Each row is a point. Each copy is the shape, with its points in the same order, stretched, turned, moved and blurred by noise. Some copies are also mirrored. Which?

Shape (9 x 3):
[[ -7  -1 -42]
 [-43  27   4]
 [-55  14  19]
 [ 22   9 -73]
 [ 37 -16 -13]
 [ 18 -27  -6]
 [ 14 -21   2]
 [-37  43   7]
 [-28  35   5]]
Copy 1:
[[  0 -29 -10]
 [-26  13   8]
 [-35  16  31]
 [ 11 -47 -37]
 [ 40 -18  -5]
 [ 25 -17  12]
 [ 25 -14  14]
 [-27  24  -4]
 [-19  17   3]]
Copy 1 is: only turned
Copy 2:
[[ 12  17 -42]
 [-47  18 -16]
 [-65   1 -23]
 [ 54  38 -36]
 [ 42 -19 -10]
 [ 20 -28 -22]
 [ 12 -27 -16]
 [-43  27   0]
 [-33  21  -2]]
Copy 2 is: only turned
Copy 3 (9 x 3):
[[ 10  45 -31]
 [-37  38  10]
 [-55  29   7]
 [ 42  55 -33]
 [ 27   0 -21]
 [  6  -3 -33]
 [  2   3 -27]
 [-35  46  20]
 [-26  40  24]]
Copy 3 is: only turned
Copy 4, 9 rows:
[[  9  -8  47]
 [-38  41   4]
 [-57  36  -7]
 [ 53  -6  67]
 [ 38 -23   7]
 [ 14 -24   9]
 [ 10 -18   2]
 [-31  48  -3]
 [-25  44   5]]
Copy 4 is: mirrored

Shape (8 x 4):
[[-36 -18  18  16]
 [ 61  46   1 -39]
 [ 24  -4  20  -8]
 [ 12  12 -22  26]
 [ 56 -18 -11  -6]
 [-34 -34  52  35]
 [-32   6   0 -17]
 [-20  27 -20 -33]]
Copy 1 (8 x 4):
[[ 12 -27   2  -3]
 [-43  75 -10 -41]
 [  3  25   5 -32]
 [-15  20  17  22]
 [ 19  58   6 -14]
 [ 31 -51  25 -22]
 [-14  -9 -26  -4]
 [-33  16 -34   2]]
Copy 1 is: only turned
Copy 2 (8 x 4):
[[-20  -5  27   2]
 [ 24  63 -55 -35]
 [ 24   7 -18 -27]
 [  6  40  -5  31]
 [ 47   6 -52  -3]
 [  6 -23  47 -22]
 [-43  13   6  -3]
 [-52  42 -15   2]]
Copy 2 is: only turned

Shape:
[[ 26   7  32  54]
 [-30  23  -9  19]
 [  0  -4 -59   8]
 [ 38  13  23  27]
 [ 45  13   8 -31]
 [ -6  -3 -37  -6]
 [-59  -1  -5   8]
 [ 11  29 -36  44]
 [ -4  48  -1 -27]]
Copy 1 (9 x 4):
[[ 33 -35 -30 -43]
 [-26  -5 -31 -30]
 [  7  69 -28  -9]
 [ 22 -11 -11 -38]
 [ 17  21  29 -32]
 [ -9  46  -9  -6]
 [-32  -8 -31  14]
 [  7  29 -39 -52]
 [-36  -8   8 -43]]
Copy 1 is: mirrored
Copy 2, 9 rows:
[[ 49  47 -15  24]
 [-20  28 -30   0]
 [-19 -35 -31  43]
 [ 52  24  -9  13]
 [ 50 -30  10 -14]
 [-14 -23  -9  24]
 [-46  29  -3  -1]
 [ 12   4 -62  35]
 [  6  -7 -21 -47]]
Copy 2 is: only turned

Shape, 9 rows:
[[-14   3  33 -43 -21  52]
 [-37   7 -27  32   8 -27]
 [-14 -27 -28 -41  27 -14]
 [-39 -46   7  -7   4 -23]
 [ 45  -7  41   2  26  -6]
 [-14  14 -40   6  -5 -10]
 [ 38   5  15  30 -26  43]
 [ 44 -10   4  35  13 -26]
 [-37  -7   9  -1  23  46]]
Copy 1, 9 rows:
[[-45  55  12 -12   7 -34]
 [  7 -38   4  32 -11  47]
 [-42 -28 -21 -23  36  47]
 [-52 -48   8   3   6  31]
 [ 13 -29   2 -27  53 -33]
 [  3 -13 -22  17  -8  32]
 [ 25   9 -19  28  15 -55]
 [ 36 -62 -22   2  34 -13]
 [-26  11  22  27  33  17]]
Copy 1 is: mirrored
Copy 2 (9 x 6):
[[ 17 -14  52 -40  -2  48]
 [-21  15  13  28  31 -40]
 [ 19 -46 -27  21   6 -19]
 [ 37 -13  19  19  14 -31]
 [-10 -35  36  -8 -65 -16]
 [-27  13 -11   9  16 -10]
 [-40  39  44 -21 -52  47]
 [-33   2   9   8 -64 -29]
 [-13 -11  56  15  32  29]]
Copy 2 is: mirrored
